Each row is a point. Two turns around zero, p and q, are shown by what they do to some points. Write where each new point lands after one turn and then the other. Backwards means that the second turn is done in reverse. Each puzzle has new turns, and all numbers are rounded.

Turn p:
14.2 4.5 => 7.2 13.0
-17.6 -7.9 => -7.3 -17.9
-4.7 0.2 => -3.5 -3.1
18.1 17.6 => 1.0 25.2
-10.0 -14.4 => 2.7 -17.3
Turn q:
-8.3 -8.9 => 1.6 -12.1
23.0 5.5 => 10.4 21.2
-14.7 3.4 => -12.0 -9.2
Where do these land?
p, then q: -0.8 18.1 => -18.0 -2.1
p, then q: 17.6 11.6 => -12.8 16.7
p, then q: -10.1 0.0 => 0.7 -10.1
q, then p: 3.9 -22.6 => 22.3 5.5
p, then q: -10.6 -7.1 => 7.8 -10.1

Turn p:
-22.3 4.9 -9.7 -18.0 => -16.4 16.6 -8.6 -17.9
6.9 -2.7 -8.2 -1.4 => 9.0 -1.3 -5.6 -3.2
-20.7 7.5 -4.1 21.5 => -10.0 19.8 -4.4 21.2
15.9 -13.5 12.0 -0.9 => 4.9 -23.3 3.7 1.3
20.1 3.7 9.9 -1.2 => 12.5 -11.9 14.7 -1.4
Turn q:
0.2 3.6 12.4 -38.0 => 15.8 7.1 16.0 -32.5
22.1 8.6 -9.2 -5.6 => 24.4 -5.4 -6.5 3.4
-7.2 -27.6 7.5 9.6 => -22.5 -18.0 11.3 2.1
8.0 11.9 1.3 11.6 => 7.1 6.6 -1.9 15.7
-3.3 -10.4 4.7 3.3 => -9.0 -6.0 6.0 0.5
-8.4 4.3 -8.3 9.4 => -7.8 4.9 -11.5 5.4
-11.4 9.5 -8.4 9.7 => -8.0 10.6 -13.3 5.4
Where do these land?
q, then p backwards: -13.9 6.5 -4.7 11.8 => -18.4 -2.0 -4.8 5.6
p, then q backwards: 1.3 -2.2 8.3 -16.8 => -5.7 -13.8 1.7 -11.5
p, then q: 7.1 -1.5 -9.2 -10.1 => 11.2 -5.9 -1.6 -8.7
q, then p: 17.5 16.2 0.9 -13.9 => 22.0 -9.4 12.4 -5.8
p, then q: -12.1 -19.0 4.6 29.0 => -22.9 -5.3 -17.6 22.5

Turn p:
7.0 7.7 1.6 -8.3 -0.7 -10.5 5.9 -14.3 16.6 => 18.0 1.2 -5.1 8.1 -5.9 -6.1 10.3 -12.2 7.9
-23.2 5.3 -5.9 -7.9 17.1 2.3 7.4 1.3 6.9 => -8.3 6.0 1.8 -2.8 22.1 2.3 8.3 -12.1 15.5
12.2 -7.2 -6.9 2.0 -14.2 -29.9 17.0 13.2 -5.2 => 1.5 3.4 -9.0 -3.4 -11.3 -23.4 22.0 23.0 -6.6
11.7 -6.1 -4.5 -3.6 4.0 11.1 -21.6 13.7 -1.9 => 2.2 -6.4 -6.6 -13.3 -1.0 5.4 -24.4 10.1 3.5
-16.2 11.6 8.4 20.0 -0.1 6.3 -5.7 -13.6 16.9 => -13.9 3.9 5.7 20.8 -9.7 9.9 -2.9 -19.9 11.8
-16.1 5.1 16.8 6.4 22.5 -6.3 22.4 7.5 -7.0 => -10.2 3.4 12.4 21.1 27.8 -4.9 12.6 8.2 4.6
8.1 3.2 0.9 -6.2 -20.6 16.8 -18.2 11.9 -5.9 => 5.5 5.6 6.0 -16.8 -16.0 16.9 -16.6 10.7 -4.0
15.8 -8.4 -20.7 -0.6 17.6 14.8 16.2 -10.3 -18.4 => 2.3 -18.0 -21.2 -4.3 21.7 9.6 5.7 -1.1 -24.4
-0.4 5.1 13.3 8.1 -20.9 -18.2 -23.4 6.4 -15.3 => -4.7 21.2 11.7 1.5 -21.9 -15.1 -17.8 11.2 -10.1
1.1 -16.3 -3.1 -9.9 -4.7 13.5 0.1 -15.8 13.3 => 7.5 -20.3 4.1 -11.0 -5.8 5.4 2.9 -18.1 1.7
Turn q:
-8.6 17.3 15.2 -8.0 10.2 3.2 -10.6 -6.5 -15.5 => -18.0 -4.2 8.7 1.1 14.8 12.8 -0.3 -15.6 -11.6
-11.1 -20.8 24.1 -27.2 0.5 11.8 13.4 -4.2 8.8 => -1.6 -38.0 -0.3 -23.6 -11.6 0.8 7.2 -9.3 2.9
-4.5 -21.9 -7.1 0.5 -7.7 6.1 -5.8 8.9 -7.3 => -0.7 -10.3 -14.1 8.6 -13.3 1.5 2.0 14.7 -6.0
0.4 8.9 -15.8 11.4 16.2 -12.8 -2.7 -7.5 23.4 => 4.7 15.3 -3.5 -3.8 19.4 -8.3 -15.3 5.3 22.6
-0.7 19.4 -15.4 12.1 -24.6 10.6 -6.9 22.5 -10.5 => -2.7 31.7 1.2 4.0 -17.7 15.7 -0.6 13.4 -19.3
6.6 10.5 -5.5 11.2 16.2 19.8 12.7 -6.7 7.0 => 15.1 10.0 -4.5 -6.7 14.4 16.6 11.9 -4.9 13.3
3.9 17.7 -11.4 -12.0 14.8 -18.0 -5.0 4.3 -11.4 => -14.2 15.2 -4.0 -1.4 20.3 -16.0 0.2 -5.8 -12.9
-8.1 -10.9 20.8 5.8 -13.7 -1.8 11.1 12.3 -1.7 => -3.6 -12.9 19.0 -1.2 -18.5 0.8 10.6 11.0 1.0
-6.0 -9.6 -8.8 4.2 -5.5 -3.8 14.7 -12.4 9.4 => 2.5 0.3 -6.8 -0.3 -11.4 -6.9 1.8 -2.9 22.0
28.1 -10.8 4.0 2.1 -6.4 -15.2 -20.9 -10.7 -2.1 => 18.5 -7.1 4.4 23.6 3.6 -17.1 -17.5 -5.7 -11.9
Where do these land?
q, then p: -14.4 3.6 -7.7 -24.0 -2.6 -4.8 -5.2 2.7 -2.8 => -6.8 14.3 4.0 -18.8 5.6 -8.1 0.9 -13.7 -4.3
q, then p: 2.6 -6.4 -5.9 4.7 4.7 -11.8 6.3 2.2 12.9 => 5.9 2.2 -6.7 1.3 -3.4 -10.7 1.3 6.7 14.7
p, then q: -7.4 -7.4 11.4 3.1 1.8 4.9 25.8 10.6 10.5 => 6.6 -12.4 9.3 -12.6 -3.2 1.6 17.0 13.5 15.4
q, then p: 34.8 24.7 8.6 -16.9 0.7 17.5 24.0 12.4 -19.6 => 30.1 4.3 2.2 14.7 21.8 6.1 20.5 3.1 -38.9
p, then q: -18.6 -13.4 -24.6 10.2 6.3 -0.5 -2.8 0.3 -2.8 => -26.0 -5.3 -17.6 -7.5 -1.2 -2.8 -3.4 -5.3 13.2
q, then p: 11.5 -12.7 2.4 9.2 -23.2 -5.0 -22.9 -12.9 -3.9 => -14.1 -3.1 -3.6 8.3 -27.4 -2.6 -19.7 4.5 -14.0
p, then q: 2.4 -11.8 18.4 17.7 7.9 -10.4 11.4 11.6 -4.4 => -8.6 -5.1 14.2 6.4 -0.5 -4.5 7.9 28.0 6.8
p, then q backwards: -0.7 11.5 22.5 8.5 -0.7 -6.6 2.8 -27.2 6.7 => 17.9 0.7 7.4 12.5 -15.4 -7.0 -2.1 -19.6 -18.5
p, then q: 0.3 -5.2 -7.7 -2.2 9.8 10.2 -23.0 -9.1 1.4 => -1.6 -8.6 -15.3 8.6 5.3 2.9 -20.4 -7.8 -3.1
p, then q: -10.3 17.1 -17.4 -10.2 -4.6 6.5 -16.5 9.4 1.9 => -2.2 11.2 -8.9 -19.7 4.9 10.3 -15.4 -14.5 -7.6
